Every row gives one point. Examples show where two turns around zero, p and q, send a point. Where does a point land after both, in the order given? Backwards means that the second turn is done in reverse. Each puzzle has new turns, and all numbers are rounded.

Turn p:
[0.4, 0.6, 1.9] => [ 1.5, -0.2,  1.3]
[ 1.2, -3.7,  0.0] => [-0.1, -3.5, -1.8]
[ 1.9, -1.7,  4.5] => [ 3.4, -3.5,  1.7]
[-4.9,  3.5, -5.5] => [-5.8,  5.7, -0.1]
[ 2.0,  1.1, -1.9] => [ 0.9,  1.6, -2.3]
[-0.6,  0.2,  0.9] => [ 0.1, -0.1,  1.1]
Turn q:
[2.0, 0.0, 4.0] => [-0.1, -3.4,  2.9]
[ 0.6,  2.1, -3.3] => [ 2.2,  3.3, -0.3]
[ 1.8,  0.4, -0.9] => [2.0, 0.1, 0.2]
[-0.8,  2.5,  3.2] => [-2.0, -0.1,  3.6]
[-3.6, -5.0, -2.8] => [-2.3,  0.0, -6.4]
Where do these land?
q, then p: [-3.2, -0.1,  1.0] => [-2.6,  0.8,  2.0]
q, then p: [-0.9,  0.7,  1.1] => [-0.4, -0.2,  1.5]
p, then q: [-1.8, -1.5,  3.2] => [-1.7, -3.6, -0.1]
q, then p backwards: [ 1.8, -3.8, -3.0] => [ 4.8, -1.6, -1.2]
p, then q backwards: [ 4.1,  4.8, -2.3] => [ 0.3,  1.4, -6.6]

Turn p:
[-2.7,  2.0, -2.7, -2.4] => [-2.8, -0.8, -2.2, -3.3]
[-2.6,  4.6,  0.2, -1.5] => [-5.1,  1.4, -0.6, -1.5]
[ 2.5, -3.0,  4.0, -1.4] => [ 2.5, -0.5,  5.1,  0.7]
[ 4.1, -2.0, -0.8,  0.6] => [4.5, 1.3, 0.4, 0.0]
[-1.2, -1.6, -0.6,  4.7] => [ 1.0, -1.3, -2.6,  4.1]
Turn q:
[-6.2, -0.4, -1.7, -3.2] => [-3.5,  0.7, -1.1, -6.2]
[ 0.6,  4.1,  0.9, -0.6] => [0.9, 2.7, 3.2, 0.1]
[ 6.9, -1.1, -0.3,  1.5] => [ 3.6,  0.3, -1.8,  5.9]
[ 2.5, -1.0,  2.4,  0.2] => [ 3.0, -1.5,  0.2,  1.3]
[ 0.0, -1.9, -3.5,  2.8] => [-3.3, -0.7, -2.5,  2.5]
[-1.8,  1.1,  2.7,  2.5] => [-0.8, -2.3,  3.5, -0.1]
[-1.9, -0.8, -0.4, -3.3] => [ 0.1,  0.8, -1.5, -3.5]
Where do these land?
p, then q backwards: [ 5.1, -0.2,  0.8,  1.9] => [ 4.1,  3.0,  0.6, -2.1]
p, then q backwards: [-4.6,  2.5, -0.8,  0.9] => [-2.2, -2.3, -3.7,  2.3]
p, then q: [-3.4, -1.8,  0.2, -5.3] => [ 2.2, -2.5, -3.0, -4.8]
q, then p: [-0.2, -2.1,  1.3,  1.2] => [ 2.1, -1.8,  0.1,  0.3]
q, then p backwards: [ 1.8, -2.6, -3.3, -4.0] => [ 1.3,  1.9, -5.2,  2.2]
p, then q: [-0.6, -0.3,  2.1,  3.5] => [-2.0, -2.1,  1.5,  2.5]
p, then q backwards: [ 2.0,  4.3, -0.2,  1.8] => [ 1.2,  2.3, -4.1, -1.6]

Turn p:
[ 2.4, -0.6,  1.1, -4.7,  3.8, -0.1] => [-1.5, -2.9,  1.7, -5.1,  1.4,  1.4]
[-0.4, -0.1, -5.1, -1.4,  2.6,  3.7] => [-3.2,  3.4, -2.7, -3.6,  2.2, -1.3]
[ 1.9, -1.4, -3.1, -1.8, -4.0, -4.9] => [ 5.4,  1.1,  0.1, -2.8, -4.3, -1.5]
[2.5, 3.6, 0.9, 0.6, 3.4, 3.9] => [-3.4,  1.5,  0.7, -0.3,  3.4,  4.6]
[-3.0, -0.4,  3.3,  5.0,  1.3, -1.3] => [ 1.2, -2.6, -0.9,  5.6,  2.7, -0.5]
[-1.3, -2.8,  2.5,  3.1, -0.3,  1.1] => [-0.9, -2.6, -2.4,  3.6, -0.4, -0.2]
[-3.8,  2.9, -1.1,  0.5,  0.4, -2.2] => [ 1.7,  1.9,  2.2,  1.5,  2.6, -3.0]
[-1.2, -1.4,  3.6,  1.6, -3.6, -0.5] => [ 0.4, -2.1,  0.6,  4.1, -3.2, -0.4]
[ 2.9,  0.0, -2.1, -2.9, -3.7,  0.4] => [ 0.2,  2.3,  0.6, -3.0, -4.5,  0.8]
Turn q:
[-3.1, -3.3, -2.4, -5.0, -2.9, -3.3] => [ 3.5,  0.4,  1.5, -4.5, -3.5, -4.9]
[-4.8, -3.3, -6.0,  3.0, -1.4, -1.8] => [-3.6,  1.2, -3.9, -3.9, -5.2, -3.5]
[ 1.3,  2.4, -3.2,  2.0, -1.8,  2.2] => [-2.2,  3.8, -1.3, -1.5,  1.0,  2.3]
[-0.3,  0.1,  1.3, -2.2, -0.7, -5.2] => [ 3.6,  0.8,  0.8,  2.0, -1.1, -3.9]
[ 0.1,  1.1,  1.1,  1.1, -0.5, -2.6] => [ 0.6,  1.2, -0.3,  2.6, -0.8, -1.0]
[2.5, 0.5, 1.3, 1.4, 3.8, 1.5] => [-1.0, -2.3, -1.4,  2.0,  3.4,  1.6]
[ 0.0,  2.9,  3.8, -3.0,  3.9,  4.5] => [-1.4, -3.3,  5.1,  1.1,  4.8,  1.9]
[ 4.0, -0.1,  2.2,  0.0,  0.5,  1.5] => [ 2.1, -1.0, -0.5,  1.3,  2.4,  3.2]
[ 0.2, -0.5,  1.9,  2.7, -0.9,  3.2] => [-1.5, -0.9,  0.0,  0.7, -1.2,  4.1]
Where do these land?
q, then p: [-4.5,  1.1, -2.1, -1.7, -0.1,  0.0] => [ 1.4, -2.0,  4.0,  0.7, -0.6, -2.4]
q, then p: [ 0.6, -4.4, -0.8,  1.2, -1.3, -3.3] => [ 2.7,  2.8, -1.5, -2.2, -3.5,  0.2]
p, then q backwards: [-5.2,  1.6,  1.9,  0.6,  2.0,  1.6] => [-1.3,  4.0,  0.8, -0.2,  4.6, -0.9]
q, then p: [ 3.9,  4.5,  1.9,  2.6,  4.3, -3.0] => [ 2.3,  1.3, -4.2,  2.5,  6.4,  1.4]
q, then p: [-0.6, -1.1, -0.1,  3.2, -2.2,  3.2] => [-3.7,  2.3,  0.0,  1.0, -1.9, -1.8]
p, then q: [ 3.2,  0.1, -1.7, -5.5,  0.6,  3.7] => [ 0.5, -0.1,  6.7, -3.0, -0.5, -1.7]
q, then p: [ 2.7, -1.8,  0.8, -0.3, -3.2, -2.2] => [ 0.6,  2.5, -0.6, -1.3, -2.0,  3.7]

Turn p:
[ 0.2,  1.9,  1.0, -1.4, -2.7, -2.5, -2.7,  2.5] => [ 1.4,  1.4, -2.8, -3.1,  0.5, -2.1, -0.1,  2.7]
[-1.7,  1.3,  0.6, -0.6,  8.9, -3.1, -1.2, -0.7] => [-4.8, -1.8, -2.3,  1.5,  7.5,  0.4,  0.8, -2.4]
[ 2.4, -1.9, -1.1, -2.8, -0.9,  0.4, -1.5,  2.2] => [ 2.8, -1.6,  1.7, -2.9,  1.1,  0.3,  0.0,  1.7]
[ 2.2, -1.2,  7.2,  3.7, -2.0,  2.4, -2.7,  1.3] => [ 0.4,  2.3,  3.3,  2.0, -0.4, -6.8, -4.1,  2.7]
[ 1.6,  1.3, -2.4,  1.2, -2.5,  2.4, -1.6,  0.5] => [ 2.6, -0.1, -0.5,  0.9, -1.8,  1.8, -1.9,  2.9]
[-1.8,  1.5, -1.8, -2.5, -2.2,  2.3, -2.8, -2.0] => [ 1.5, -0.6, -2.4, -2.2, -1.7,  2.1, -4.0, -1.0]
[-0.6,  1.8,  0.1,  0.2,  2.4, -0.5,  6.5, -3.2] => [-0.8,  2.1,  0.0,  3.5, -0.2,  1.8,  3.6, -5.3]
[-0.4, -2.2, -2.1,  0.7, -1.1, -3.6, -1.8, -3.0] => [-0.8, -4.6, -2.5, -0.5, -2.2, -1.3,  1.3, -0.2]
[-1.8, -2.4, -1.4,  1.4,  0.1,  2.2,  7.8,  2.4] => [-2.2,  3.0,  5.4,  0.8, -2.7,  3.7,  4.2, -1.1]
Turn q:
[ 1.3, -1.7, -4.5, -1.6,  1.8, -2.9, -2.6,  1.7] => [-0.4,  0.9, -3.8, -1.0,  4.2,  2.1,  3.1,  1.0]
[-4.0,  3.6, -1.3,  1.2, -4.1,  0.8,  2.0, -5.8] => [-4.0,  4.4,  2.8,  4.4, -4.6, -1.0,  0.0, -1.7]
[ 2.4,  0.3, -0.6, -0.3,  2.7, -1.2, -4.7,  0.1] => [ 1.4,  0.5, -2.5, -0.4,  4.9, -0.1, -0.2, -2.3]
[-0.4,  0.8,  3.3, -0.1, -3.2, -1.5,  3.6, -1.4] => [ 0.6, -0.5,  0.9,  1.8, -4.5, -3.5,  0.2,  1.4]
[-0.7,  3.1, -2.4, -0.2, -2.1,  0.2, -2.4,  1.4] => [-0.8,  4.6, -0.5, -0.2,  1.3,  0.4, -1.6,  1.2]
[-0.3, -3.8,  0.4, -0.8,  0.9,  0.3, -3.0,  2.0] => [-0.7, -3.1, -1.9, -0.3,  3.1,  1.4, -1.5,  1.3]
[ 2.2, -2.0,  4.4, -1.6,  0.6,  4.0,  6.0, -0.2] => [ 1.7, -5.1,  1.1, -3.3, -6.3, -0.4, -1.0, -1.2]
[ 3.8, -4.1,  3.2,  3.7,  2.3,  2.8,  3.4,  2.4] => [ 5.7, -5.9,  2.1, -1.4, -1.7,  2.9, -0.7,  0.0]
[-4.4,  3.7, -2.6, -0.4,  1.2, -2.6, -2.3, -0.1] => [-3.6,  4.2,  1.8,  0.3,  3.7, -1.7,  1.7,  0.4]
Where do these land?
p, then q: [-6.5,  3.0, -3.8,  1.5, -4.4, -0.6, -0.2,  2.7] => [-4.4,  5.7, -0.3, -3.0, -2.2,  2.2, -3.3,  3.6]
p, then q: [ 2.1,  0.5,  0.8, -1.2,  5.8,  1.2, -2.9, -0.4] => [ 0.4, -3.4,  1.3, -0.5,  4.8,  1.2,  1.1, -3.4]
p, then q: [-3.0,  0.8, -5.4,  3.0, -5.7,  2.3,  1.2,  6.1] => [-0.2,  3.6,  0.4, -4.9, -3.3,  0.8, -6.8,  5.4]
q, then p: [ 4.7, -0.2,  0.4,  0.3,  2.1, -2.7, -0.8, -2.8] => [ 2.0, -3.1, -0.1,  3.8, -0.8,  1.0,  3.1, -1.7]
q, then p: [ 2.8,  2.9,  1.9, -1.2, -1.8,  1.2,  1.4, -0.2] => [ 3.7, -0.8, -3.1, -1.1, -1.0, -1.2,  0.4,  0.8]
p, then q: [ 1.3, -2.3,  0.1, -3.3,  0.3,  0.3, -1.6, -2.1] => [-0.2, -3.0, -3.4,  0.9,  0.3, -0.2,  0.6, -1.8]
p, then q backwards: [-1.1, -2.9,  4.1,  2.2,  1.4,  0.1, -1.8, -3.0] => [-3.2,  0.6,  4.6, -1.4, -0.2,  0.4, -1.3, -3.1]
q, then p: [-1.4,  0.2, -1.6,  0.5, -1.1,  0.7,  5.7, -1.4] => [ 1.2,  4.2,  1.1, -1.2, -4.2, -1.4,  0.1, -0.5]
q, then p: [ 1.1, -2.0,  3.4, -1.8,  3.3, -2.6, -0.9,  1.1] => [-0.8, -4.0,  1.8, -1.1,  1.8, -0.3,  3.8, -1.0]

Turn p:
[ 2.3,  1.2, -1.2,  1.4, -1.0,  1.8,  2.8, -2.0,  5.7] => [-2.5, -0.7,  2.1,  4.5,  1.8, -1.0,  2.7,  3.9, -0.5]
[ 0.9, -2.1, -0.1, -0.9,  2.0,  2.3, -4.1,  1.4, -1.7] => [ 2.2,  0.3, -1.1, -2.5, -0.8, -4.6, -1.6, -0.9, -0.2]
[-0.7,  2.0,  4.2,  0.8,  2.3, -0.3, -0.9,  3.6,  0.8] => [ 0.9,  4.3, -2.9,  0.0, -0.3,  0.6, -0.5,  0.3, -3.7]
[-1.9,  2.0, -2.5, -4.3, -1.6,  1.4,  0.6, -1.7,  0.4] => [-3.6, -1.3,  0.2, -0.9, -2.8, -0.4,  3.3, -0.8,  2.3]
[ 0.2, -3.7,  5.1, -0.7,  2.0, -4.3, -6.5,  2.3,  0.3] => [ 1.0,  0.8, -1.2, -5.3,  2.2, -1.2, -4.4, -2.4, -6.9]
[-2.1,  2.8, -1.3,  1.2,  1.5,  2.8,  3.3, -7.4,  0.0] => [-0.9, -0.8, -1.2,  1.1,  4.0,  1.0,  6.3,  1.0,  5.4]
[-4.1, -2.5, -1.7,  4.5,  0.0, -1.3,  2.6, -0.5,  0.4] => [ 1.1, -3.9, -2.9,  3.6,  2.2,  3.0, -1.3, -0.6,  1.0]
[ 1.1,  3.6, -2.6,  0.6, -5.0, -0.4,  0.6, -0.1, -0.7] => [-3.5,  1.5,  3.2,  2.4, -1.4,  1.2, -1.2, -0.9,  3.4]
[-0.1, -4.8,  1.6,  0.5, -2.9,  0.7,  1.5, -0.6, -0.8] => [ 0.3, -3.2, -0.1, -1.7,  0.5,  1.3, -3.1,  3.5,  0.9]
[ 4.3,  1.5, -1.6, -3.0,  2.6, -2.7,  0.1,  5.1, -4.3] => [ 4.8,  3.0,  4.0, -1.1, -5.3,  0.1, -0.3, -3.2, -1.6]
Turn q:
[ 0.6, -1.4, -1.3, -4.1, -0.8, -1.4,  0.1,  0.8, -3.6] => [ 3.1, -0.9, -1.3, -3.0,  0.7,  3.4,  1.8,  1.0,  0.0]
[ 1.4,  0.6, -2.5, -4.1,  2.2, -1.1, -4.9,  0.6,  0.9] => [-2.4,  0.2, -2.1, -2.8, -1.9,  3.8,  2.7, -3.5, -0.9]
[ 1.8, -2.0, -0.2,  7.4, -3.3, -1.9,  1.5, -6.5,  0.0] => [-0.5,  2.0,  2.4, -1.4,  0.9, -7.1, -2.5,  4.2, -5.8]
[-2.5,  1.8,  2.2, -1.3,  2.5, -1.1, -0.9,  0.5,  0.4] => [-0.4,  0.0,  0.4,  1.3, -3.1,  0.2,  2.4, -0.5,  2.7]
[ 0.0, -1.6,  0.9,  4.1, 12.0,  2.3,  2.1,  1.9, -2.0] => [-2.3,  4.4, -1.4,  8.2,  4.5, -1.1,  8.0,  0.4,  1.5]
[ 0.0,  0.8, -2.8, -1.2, -3.4, -2.3,  2.7,  0.0,  2.2] => [ 3.6,  0.1, -1.9, -1.8, -1.2, -1.2, -3.5, -1.8, -0.8]
[ 2.7,  1.1,  1.5,  0.2, -3.2, -0.7,  1.6, -0.9,  0.4] => [ 1.5,  1.0,  1.7, -0.2, -1.0,  0.7, -3.5,  1.3, -1.8]
[ 0.8, -2.1, -0.1,  0.2, -2.9, -2.3, -2.6,  2.6, -0.8] => [ 0.5,  0.5,  2.7, -4.4,  1.6,  0.8, -0.3, -1.3,  0.7]
[-2.6, -1.3,  0.9, -3.5, -3.4,  2.3,  1.8,  0.6,  1.5] => [ 2.6, -5.4,  0.3,  0.5, -0.3,  0.7, -2.2, -1.0,  1.1]
[-1.8,  4.3, -0.2,  6.1, -0.4,  2.7,  0.3, -2.3,  0.0] => [-4.4,  1.4, -1.2,  2.1, -0.4, -4.5, -3.2,  3.4,  1.5]
[-0.3, -0.1,  1.6, -3.8,  0.7,  3.6, -1.5,  2.6,  1.0] => [-1.2, -3.2,  0.4,  1.8,  0.2,  4.2,  0.3, -2.1,  1.8]
Where do these land?
q, then p backwards: [ 1.4, -3.0,  3.9, -2.2,  0.4,  4.2,  1.2, -3.5,  0.8] => [ 1.0, -2.8, -2.1,  0.7, -0.1, -2.9,  3.8,  0.9,  5.1]
q, then p: [ 1.8,  1.3, -3.3, -2.8,  5.3, -1.8, -2.0, -5.1, -1.3] => [ 0.2, -1.5,  0.9,  2.5, -5.0,  3.2,  0.5, -0.7,  6.4]
q, then p backwards: [ 0.8, -5.5,  0.3,  1.1,  2.7, -3.3, -1.9,  0.4, -3.5] => [ 3.0,  2.1,  1.9, -2.4,  4.2, -0.8,  0.7, -4.8,  1.1]
p, then q backwards: [ 1.9, -4.8, -2.2,  0.3, -3.2, -2.2, -0.6, -2.4, -2.0] => [-1.8, -2.1,  2.3, -0.4, -5.7,  2.1, -1.0,  2.1,  0.8]
q, then p: [-3.1,  4.1,  4.2,  1.8, -1.9,  3.5, -0.1,  1.8, -1.5] => [-3.0, -0.3, -3.6,  2.4,  1.0, -1.8, -3.2,  1.0, -5.0]
q, then p backwards: [ 0.0,  1.1, -2.3,  0.6, -1.9,  0.0,  5.1,  3.7, -0.5] => [-0.1, -1.2,  1.0,  5.4,  1.2,  1.3, -1.1,  0.6, -3.7]
q, then p: [ 2.3,  1.6, -0.9, -3.0,  2.1, -0.9, -6.2,  3.0, -0.1] => [-3.6, -1.1, -3.2, -0.6, -1.4, -0.5,  4.5,  2.8,  3.9]
p, then q: [-5.1,  0.0, -1.1,  0.8, -0.5,  0.4,  1.1, -0.3,  2.3] => [-0.2, -1.5, -2.6, -0.5,  3.3, -3.8,  0.3, -0.6, -0.3]
q, then p backwards: [ 1.3,  2.6, -1.5,  2.4,  2.4,  2.5,  0.9, -0.4,  2.2] => [-1.9,  2.5, -0.2,  2.7, -1.3,  0.8, -1.9,  2.1,  2.5]
q, then p: [-1.2,  2.6,  2.9,  1.0, -5.5, -2.4,  2.4,  2.9,  3.6] => [-4.5,  2.6,  2.5, -2.9,  3.9, -2.8, -2.4,  0.1, -3.2]
